Rows are points. A path goes straight from each point to the next, and from the last back to the first. The post is the endless flat space through its rows: a point in 2 columns, a line in 3, a plane in 4, and so on, so that a path can go around it. Count how often the path circles the post. Going back the other way cancels.
(in the rows, 128 means zero)

Post (1 x 2)
[[118 134]]
Path (16 x 2)
[[ 78 194]
 [ 84 134]
 [ 92  77]
 [ 96 119]
 [103 153]
 [ 64 130]
 [ 79  86]
 [ 96 143]
 [118 159]
 [185 136]
 [140  86]
 [ 77  93]
 [ 66 122]
 [ 97  88]
 [150 100]
 [143 159]]
Times around: 0

Post (5 x 6)
[[ 75  87 149 121 109 126]
 [ 88  88 122 100  99 172]
 [132 116 151 179 149 132]
 [155 143 142 169 238  96]
 [ 99 138 117 103  86 138]]
Path (28 x 6)
[[150  89 162 107 164 148]
 [147 134 141 114  90  86]
 [133 101 104 177  74 116]
 [125 157 110 216 118 162]
 [ 28 137 150  84 228  70]
 [104 148 146 114 150 112]
 [128  52 160  63 142 171]
 [151  89 126 111 206  81]
 [ 65  77 123 138  39 111]
 [105 123  90 127 182 106]
 [124  67 117 128 139 116]
 [171 168 115 120 152 117]
 [ 95 108 166 118 117 145]
 [ 76 131 155 107 131 147]
 [ 59 104 135 173 117 127]
 [ 85 113  79 109 152 127]
 [118  93 108 103 138 119]
 [145  79 169 130  98 115]
 [117 135 162 145 113 117]
 [ 67  88 173 168 127 201]
 [ 73 117 143 185  50 162]
 [138  96  97 177 175 117]
 [102 113 105  76 104 108]
 [136 100 137  78  80 169]
 [127 166 147  58 175 116]
 [ 87 128 153 145 180 186]
 [131 140 129 186 153 207]
 [142 178 151 142 146 186]]
Times around: 1

Post (10 x 11)
[[117 127 181 157  95  72 156 146 114  74  84]
 [117 155 127 153 114  80 132  54 108 159 153]
 [118 113 101 175 137  36 102  95  68  44 121]
 [172 118 128 136  68  76 126 123 145  81 141]
 [144 107 144 101 122 169 148 187 114 183 146]
 [142 168 203  44 101 214 123 187 126 123 149]
 [102 108  84 112 137 134 184  73 133 136 127]
 [143 151 144 182 164  99 159 130 124  88 154]
 [117 170  83 160 111  86 106 137 125 108 101]
 [111 116 170  20 170 192 130 143 191 218 138]]
Path (14 x 11)
[[128 145 157 141 163  67 142 129 153 106 154]
 [129 105 102 101 125  49 117 110 127 117 208]
 [127 170 104 162 159  88 135 107  91 113 149]
 [189 116 149 179 205  81 155 111 108 172 158]
 [130  91 172 111 139  87  80  25 102 115 132]
 [ 78 111 124 165 129 135 186 143 127  66  90]
 [134 109 142  90  71 109 135 107 153 104 176]
 [123 171  97 128 152  88 101 147 106 178 156]
 [160 168 124 158 164 138 132 173  93 184 170]
 [154 149 145 166 178 130 150 129 104 130 137]
 [ 77 147 187 174  97 106 108  92  60 105  82]
 [ 74 119 181 119 141 111  98  65 126 132 166]
 [ 63 161 189  99 126  72 137 124 127  83  96]
 [116 184  73 130 168  85 158 120 114 125 107]]
Times around: 2
